Each row of a before or after table is a point. One or more steps were done to the points. Then noise was added and the rows were shuffled. The steps act on how far a point lies along the listed directions, d1 being the first. Name the steps. A step turns or swaps two directions, mirrors them in a line or flattens them onto one, adds a multiple of one to another, or multiplies one. Angles are multiples of 10 degrees, from the lower direction toward the higher: turns from -170 to 170, lines from 10 to 170 but not 90. Use the fewest steps. Two steps may share a direction if one is a turn and the other turns, adds or multiplies; they go together, in the order done. Otherwise the lowest direction goes first.

Directions:
(1): [-46   5]
(2): [ -5 -46]
Before (11 x 2)
[[-14 -10]
 [  2 -21]
 [ -7 -40]
 [ -1 -42]
 [ -1 -11]
 [ 13   0]
 [ 60  10]
 [ 11 -44]
 [-14  18]
 [-14  32]
 [-15 -27]]
After (11 x 2)
[[ 24  56]
 [-21   7]
 [-42   9]
 [ -8   2]
 [-41   1]
 [ 29 -19]
 [-13 -12]
 [-41  20]
 [  5  12]
 [ 10 -16]
 [-30  -8]]
Steps: swap d1 and d2

Directions:
(1): [ 29  36  14 -52 -26  10]
(2): [-24 -43  37 -18 -39 -17]
(3): [-24   1 -27  10 -39  54]
(4): [  9  14 -36  17 -42 -48]
(5): [-60  27 -13 -29  15 -18]
Before (9 x 6)
[[ 28  21  10   3  19 -14]
 [-13  14 -34   9 -10   5]
 [ -9   9   2   1  16 -15]
 [  2  17 -28  -1 -15   9]
 [ 21   1  21 -10  21 -60]
 [-11  12 -22   9   4  -1]
 [ 12 -30  -4  18 -17  26]
 [ -2  -7 -20  16 -26   5]
 [  3  29  -8 -29  -9  17]]
After (9 x 6)
[[-12  15  -9   4  18  -6]
 [ 20  43 -42  18  21   8]
 [-16  -3  -1  -4   7 -26]
 [ 18 -45  12  19 -21  12]
 [  2 -21  -1  10 -27 -16]
 [-17 -10   3  -8 -10 -37]
 [ -2  13  18 -42  -8 -10]
 [ 30  27   3   9  19  -4]
 [  1  -7   6 -16 -14 -27]]
Steps: swap d2 and d3; multiply d5 by 1.3

Directions:
(1): [-23  23   0  22   4 -16 -16  -3 -60  -2  -3]
(2): [ 11 -15 -17 -13   9  32 -36  -8 -11 -48  -4]
(3): [ 10  20   4  30 -33 -10 -21  -7  23 -11 -44]
(4): [ -8  53 -18 -42   6  15   6  -1   3   7 -19]
(5): [-42 -17  11  11  30  22   8 -26  10   9 -33]
Before (14 x 11)
[[-27 -21   5   7  22   9   7 -12 -16   4   9]
 [-22   6   0  11   5   8 -19   3 -36  -1  -9]
 [-11 -21   6   6   0  -4  11   5   8  15  -9]
 [-34 -20   7  36   9  -9   3 -14 -20  13  -4]
 [-32 -17  11  14  20  16  -8 -27 -10 -14 -19]
 [  6  10  -7   0   0 -13 -12  -7 -12  -3  -8]
 [ -2 -20   6  18   3  14 -12  -9  -6 -22   3]
 [ -9 -20  15  23  -4 -18  21   4  10  14  11]
 [ 22 -14   6   2 -17 -15  -7  13  23   4  -1]
 [ 19   6  -6 -22   8   4   0   0  -1 -11  18]
 [  3  -6  -4  38   0   7 -38 -20 -37 -26 -20]
 [-24   7  -6 -17  21   9  -4 -17 -31  -6   4]
 [ 19 -44  12  47 -11   0 -29 -15  30 -27 -14]
 [  3  -5   2  14   2  -4 -15  -1 -25  -1  13]]
After (14 x 11)
[[-34  -4   7   4  22  20  -6 -27  -9 -12 -23]
 [ -2  26 -16  11   2  16 -34 -22 -36 -21 -32]
 [-27  28 -13 -34  23  15  -2 -18 -30  -3  -4]
 [-26  35 -10 -12   9  17 -16   2 -34   3 -19]
 [-39   3  -2  18  11  -3   6 -15 -19  16 -12]
 [-28 -11   2  -1  23  11   8 -12 -15   5   6]
 [ 21 -59  17  60 -13  -4 -30 -14  29 -29  -9]
 [  4  22 -12  -9   1 -10 -11  -8 -11  -1 -12]
 [ -8 -25  16  26  -4 -19  20   4  10  13  12]
 [ -3 -16   4  16   4  15 -11  -8  -6 -22   1]
 [  0  13  -4   0   4   2 -12  -1 -24   1   7]
 [-10 -28   8  12  -1  -6  10   4   8  14  -7]
 [ 20  -1  -5 -16   7   2  -1   0  -1 -12  21]
 [ 24 -32  12  15 -19 -21 -10  14  22   1   6]]
Steps: add 1 times d1 to d4

Directions:
(1): [-14  -7  26   5  22  25 -11  25  13  14  44 -11  -8  -6  33  39   6  18]
(2): [-17 -50 -18 -16  -7  -4  17  10  13 -21  -8  22 -12  31  37 -14  25  10]
(3): [-40 -13  27  19  20  31  10   3  -4 -15 -20   8  24 -32   0 -23  10 -32]
(4): [ 16 -11 -33  -9  21  -7 -49  20 -30   3  -7  14  25 -29   6   0  27  11]
(5): [  6  25 -31   8  26 -11  17   6   2  -2   3  -9 -36 -29  45 -25 -20 -18]
(6): [-15   7 -11 -36   1   2  -8  -4  19  -9  29  60  -8 -16 -18  12 -21 -21]
Before (8 x 18)
[[-12 -14   8   5  -1   5  -1   7  -4  -3  -9   6  15  -4   3  -5  12  -2]
 [ 15   2  -6   3  -5  -5 -22   4 -12   1 -10 -11  21   7  -7   2  12  18]
 [ -9  -2  -7  -4  -1  -2   8  -4  -1 -18  -8  20  12   0 -14 -19  -5 -16]
 [ 16  11  -1   8  -2 -11   0  -4  -8   6 -10 -19   3   4  -9 -10  -1   0]
 [  5   8   4  -7  -5   0  -1 -11  -6   5 -10  10  13  -7 -28   1 -13 -14]
 [  8  13   4  12 -20 -10   7 -10  -9   5 -25 -14  19   0 -28  -5  -2  -8]
 [ -4 -11  -2 -11 -20  -4   2   0   1  -2   2   2   2  16  -9   4   5   8]
 [-14  -3   5  -8   7   5   1   1   3 -10  -2  17   6 -17   4  -6   3 -16]]
After (8 x 18)
[[ 10  20   5  13  -1  -8   7 -10  -7   4 -15 -18   5  -5 -19 -18 -10 -13]
 [  5   1  14   4 -11   6 -25  -3 -12   2 -13  -6  38   6 -32   8  12  12]
 [ -3 -21   5   0  -9   0  -8   8  -6  -1  -8   5  19  10  -1   3  20  12]
 [  2   0  -8 -10   3  -8  -1   2   1  -5   0   7  -4  -6  12  -3   2  -2]
 [-12 -31   4 -17 -27   1  -6   1  -1  -7  -4  15  19  24 -21   6  20  12]
 [ 12  18  15  -5 -19  -3   2 -23  -6  10 -13   3  19   4 -54   6 -21 -12]
 [  5  -3 -21  -8 -11 -15   6  -8  -5 -18 -16  17  10  13 -17 -23  -3  -6]
 [  8  21  18  13 -35 -10  11 -24 -10   7 -34 -15  30   7 -60  -5  -9 -13]]
Steps: multiply d1 by 1.6; multiply d2 by 2; turn d2 and d4 by 20 degrees; flatten d3 and d6 onto the line at 110 degrees; multiply d5 by 2.5

Directions:
(1): [ 18  33 -47   2  -2   8 -35 -27  14  46 -13  -2  21   9  -4  23   9 -14
 -32 -39 -22  22  -6  11 -22  30  27 -10 -16  12 -21  55]
(2): [-20 -22   5 -18  22 -52  -8  17  11 -15 -44  14  22   7  34  24 -45 -23
 -34  -2  13 -22   2 -15   8  12  49 -24  30  -6  32   7]
(3): [ 55  13  -3  12 -33  -8 -22 -23 -37  -1 -29 -17  18 -20   6 -35  -7 -17
 -37  -6  45  -2   0  -9  28  20 -54   0  13  11  31  -6]
(4): [-12  29 -27  22  -4 -14  16  12  30   5  21  -8  -5  30  52 -53 -15  11
 -28 -35 -10 -27  32 -27   2 -27  -6  -4  -4  37 -29 -27]
(5): [-20 -21  14  -3 -18   1 -31 -18 -20 -12  37  38 -15  -4 -16  27  13 -21
 -23 -18 -42 -52  25  -3  60  26 -16 -10   7   6 -26   1]
Before (10 x 32)
[[  2  -4   9   3   0 -10  18  13   4  -7  -1 -10 -13  -5   8 -23  -5   5
   12  12  11  -6   0 -12   2 -18 -20  12   8   3   9 -22]
 [ 28   2 -21   8 -13  22 -26 -22 -14  14   5   8   4 -16 -28  -3  20 -13
   -7 -13 -19   5  -4  10  13  16 -12   3 -19  11  -4  16]
 [ -2   4  -3   0 -18  11  -9 -14  -7   3  13  11 -11  -6 -15  15  11  -9
   -5  -8 -16  -2   9  13  17   3  -9  -3  -3  -4 -16   2]
 [-12  -2   6   4  13 -21  25  19   8 -10 -11  -8   6  15  27 -17 -18   2
   -6  13  13  -4  -6 -15  -4 -21  12   0   9   1  20 -14]
 [ -2  12 -18  -7  26   5  -3  -7   7  35 -24 -11  16   6  -8  28  -2  -1
   -1  -5   0  35 -28  20 -51  18  54  -5 -10  -7  -5  44]
 [ -5   5   4   2   7  -7  16   2  15  -3   1   2   3  12  -2  -6  -1  13
   11   2   2   1  -1  -5 -14 -11  11   2   4   0   5 -13]
 [ 15   8 -10  -4  14  15   3   1  20  26 -24  -6  10  -6 -15  23  12  10
   14   3   8  53 -17  23 -42   7  31   8  -1 -10  -1  34]
 [ 13   9   0   7  -2  -3  -6  -6  -8   0  -5  -8   9  -7   4 -11   1  -5
    1  -3   3   0   3  -1   2   4 -15   4  -1  -2   5  -4]
 [  0 -18  17  -2   8 -11   6   7  -2  -1 -28  -1   8  -5   0   7 -10  -2
    4  10  18  16  -6   0 -17  -3   9   2  11  -6  29   6]
 [  6  13   4   6   4 -13   2   4   6  -5 -13 -11   7  -1  13 -13 -17  -1
   -5  -9  13   7  -3   2  -2  -6 -12   5  -8   5  14  -7]]
After (10 x 32)
[[  7  14   3   6   5 -13   3   5   7  -4 -15 -14   8   0  14 -15 -17   0
   -4  -8  15  10  -4   2  -5  -8 -11   6  -9   5  16  -7]
 [ 17  11 -13  -4  16  14   7   3  22  27 -29 -11  12  -5 -13  20   9  13
   18   6  13  60 -21  24 -49   3  34  10  -1 -11   3  34]
 [  2  -3   8   3   1 -10  20  13   5  -7  -2 -12 -12  -4   8 -23  -6   5
   13  13  13  -4  -1 -12   0 -19 -19  12   8   3  10 -23]
 [  2 -17  16  -1   9 -11   8   9  -1   1 -31  -4   9  -5   2   5 -10  -1
    6  12  21  20  -8   1 -22  -5  10   3  10  -7  31   6]
 [ -4   6   3   2   8  -7  18   3  16  -3  -1   0   4  12  -1  -7  -2  14
   13   3   4   3  -3  -5 -17 -13  12   2   4   0   6 -14]
 [ -4   2  -1   0 -21  12 -12 -16  -9   2  16  15 -13  -7 -16  17  12 -11
   -8  -9 -20  -7  11  12  23   6 -10  -4  -2  -3 -19   2]
 [ 13   9   0   7  -3  -3  -5  -6  -8   0  -5  -8   8  -7   3 -11   2  -5
    3  -3   4   0   2  -1   2   3 -15   3  -1  -1   6  -4]
 [ 27   2 -20   7 -15  22 -28 -23 -15  13   8  10   3 -16 -29  -2  21 -13
   -8 -14 -21   2  -2  10  16  18 -13   2 -19  11  -6  17]
 [-11  -1   5   4  14 -21  28  20   9  -9 -14 -11   7  15  29 -19 -19   3
   -5  15  16   1  -8 -15  -9 -23  14   1   9   0  22 -14]
 [  1  15 -20  -7  28   5   1  -5   9  37 -28 -16  18   7  -6  24  -3   1
    2  -3   6  42 -31  20 -58  15  56  -4 -11  -8  -2  45]]
Steps: multiply d5 by 1.3
